Every row gives one point. To make a cloud, some directions were put in groups of two or more. Within a group, all points are equally far from the middle, so they leave a hole (a ring in 2 directions, a hollow ball in 3). The other directions are filled evenly. Then the cloud was stretched, turned, moved and blurred a little. Count the holes, and give their numbers of directions, smallest first.
In the rows, zero is written as 128.

Cloud (15 x 2)
[[117  65]
 [145 152]
 [ 77 172]
 [ 88 135]
 [ 75 111]
 [ 79  78]
 [118  42]
 [118 175]
 [ 80  69]
 [104  55]
 [128  93]
 [ 98 165]
 [ 72 145]
 [119  44]
 [103  76]]
Holes: 0

Cloud (22 x 3)
[[100  67  62]
 [161  60 117]
 [153  55  85]
 [129  71 138]
 [ 80  61 141]
 [ 78  45 101]
 [123  62 131]
 [ 89  56 133]
 [132 151 102]
 [ 86 131  67]
 [105  91 150]
 [136 146  71]
 [ 89  66 142]
 [101  65 139]
 [175  70  58]
 [ 91  90  53]
 [148 148 118]
 [ 75 116 149]
 [136  66  63]
 [ 73 142  88]
 [106  59  71]
 [117  56 125]]
Holes: 1 (2)

Cloud (31 x 4)
[[ 54 167 168 106]
 [165 120 184 131]
 [113 145 157  36]
 [ 50 153 132  87]
 [ 50  96 148 127]
 [119  98  62 137]
 [125 176 138  50]
 [131 217 149 120]
 [152  61  87 162]
 [114 212 147  94]
 [168 186 150  71]
 [172 107 169  78]
 [141  60 120  56]
 [137  99  55  96]
 [ 90 188 119 102]
 [131 136 186  56]
 [173  94 141  64]
 [ 70 138 186  55]
 [195  82 135 135]
 [ 78 164 106 117]
 [123 125 178 158]
 [128  85 184 120]
 [207 159 130  95]
 [ 68  64  96  83]
 [133 161 182  55]
 [205  84  88 109]
 [166  50 110  82]
 [ 97  54  84 136]
 [151  64 160 122]
 [ 89 190 121  98]
 [ 76 135 178 141]]
Holes: 1 (4)

Cloud (55 x 6)
[[132 106 190 201 110  79]
 [139  28 162 121 133  97]
 [210  93 172 138 154 124]
 [144 162 113  55 138  59]
 [ 66  56 172 127 153 124]
 [139  30 144 131 131 144]
 [135 194 115 118 183  84]
 [ 55  99 198 137 113 105]
 [ 47  97 204 120 133 104]
 [174 100 187 206 132 109]
 [172 109 148  93  53 138]
 [ 49 117  99 133 157 110]
 [ 96  66 109 168 140 160]
 [132 140  88 206  96 118]
 [118  47 148 146 135 169]
 [ 77 136 213 151 157  64]
 [164  80  73 121  67 104]
 [123  76 155 111  51 118]
 [116 114 194 193 100 135]
 [133  99 173  51 203  97]
 [ 93 106  91 200 144 115]
 [ 66 170 118  78 179 145]
 [173  41 171 142 114  88]
 [ 77 191 207  77 128 142]
 [ 58 117 165  74  90  91]
 [ 65 177 230 103 168 109]
 [112  67 177 153 125 173]
 [163  84 127 116  50  76]
 [129  72 160 109  55 110]
 [193 138 209 103 147 107]
 [143  88 110 105  60  65]
 [ 90 111 177  48 200 149]
 [102 190 126  95 116 167]
 [ 95 169 223 119 192 142]
 [119 189 228 119 166  97]
 [138 124 184 107 217  62]
 [189  99  85 124  59 106]
 [127 132  88 166 145  44]
 [120 136 116 129  61 167]
 [114 115 194 111 161 193]
 [157  56 107 149 164  62]
 [ 52 126 101 141 162 105]
 [163  93 102 219 153 104]
 [121 198 181 135 103 148]
 [155 158 163 153 209 135]
 [112  76 159 110  56 117]
 [185  53 145 122 140 152]
 [ 43 164 140 102 113  92]
 [150 119 151 164  83  36]
 [117 161 139 138  70 166]
 [129 192 153 100 132  42]
 [165  65 180 159 119  56]
 [ 57 151 115 145 111  85]
 [ 46 166 182  58 118 106]
 [184  83 142 210 157 109]]
Holes: 3 (2, 2, 2)
